Every row gives one point. Each copy is the shape, with its points in the same order, stretched, turned, moved and blurred by noise. Say if it was mirrored as well.
In the rows, 128 means zero.

Shape, 6 rows:
[[ 99 130]
 [ 90 127]
 [141 103]
 [179 176]
 [184  69]
 [ 62 196]]
Copy 1 (6 x 2):
[[ 98 101]
 [ 95  93]
 [ 82 151]
 [141 190]
 [ 61 183]
 [141  73]]
Copy 1 is: mirrored
Copy 2:
[[112 149]
 [102 154]
 [135 134]
 [183 166]
 [171  95]
 [ 92 206]]
Copy 2 is: only turned

Shape (10 x 4):
[[100 136 114 135]
 [244 116 184 127]
 [ 87 131 123 118]
 [106 151 192 123]
 [116  96 113 127]
 [ 98 150 140 131]
 [122  51 151 142]
 [ 85 156 142 194]
 [122 125 174 187]
 [241 126 183 128]]
Copy 1, 10 rows:
[[127 108 104 125]
 [207 240 121 164]
 [108 116 117 118]
 [101 179 101 158]
 [134 110 138 117]
 [115 134 104 131]
 [133 120 166 146]
 [131  89  89 170]
 [141 134 114 180]
 [206 234 114 172]]
Copy 1 is: only turned
Copy 2, 10 rows:
[[ 94  99 121 129]
 [239 155  64 182]
 [ 76 126 131 130]
 [112 140 103 214]
 [116 119 148  94]
 [ 90 110 107 170]
 [150 128 190  98]
 [105  32 120 176]
 [155  62 130 185]
 [233 156  56 196]]
Copy 2 is: only turned

Shape (13 x 8):
[[ 90  80 130 156 147 164  79 133]
 [132 177 153  87 160 131 176 118]
 [ 62 130 126 101 137 125  61 164]
 [144 156 157 168 132 170 118 132]
 [136 129  97 126 120 122 143 154]
 [101  86 171 161  95 161  71 147]
 [143 176 139  99 141 134 101  92]
 [166  91 139 116 133 146  95 124]
 [117 138  80 135  81 101 130  90]
 [105 162  78 188 167 162  96  87]
 [152  83  81 165 127  96 108 108]
 [ 98 117 160 161 150  92 142 143]
 [140  81 169  99 122  77 124  77]]
Copy 1 (13 x 8):
[[234 110 167 162 142 145 126 103]
 [ 44 163  86  99  86 144 122 149]
 [186  88 146 158 150 110  79  97]
 [130 163 156 137 106 154 155 103]
 [106 122 133 145 130 133 122 165]
 [226 151 177 164 121 116 130  99]
 [112 115 161  68 104 119 135 120]
 [178 129 182 111 103 154 108 133]
 [155  93 139  90 155  86 167 168]
 [159  71 140 139 161 149 159 112]
 [177 104 159 112 183 143 128 162]
 [134 191  82 132 158 146 108 121]
 [177 179 127  35 121 127 115 148]]
Copy 1 is: mirrored
Copy 2:
[[134 114 120 153 127  88  92  45]
 [142 132 104 107  99 133 130 206]
 [ 51  90 125 153 129  81 102  96]
 [122 126 162 133 168 137 126 103]
 [100 162 156 116 116 130  81 136]
 [ 92 122 137 158 155 110 129   7]
 [116 134 153 142 123  91 143 139]
 [149 181 129 147 122  93 123  84]
 [ 89 153 190 116  82  96 115 104]
 [130  91 200 137 139  88  89  97]
 [123 180 183 158  95  99  76  84]
 [108 112 138 169 112 167  86 128]
 [146 168 107 164  59 112 153  98]]
Copy 2 is: mirrored
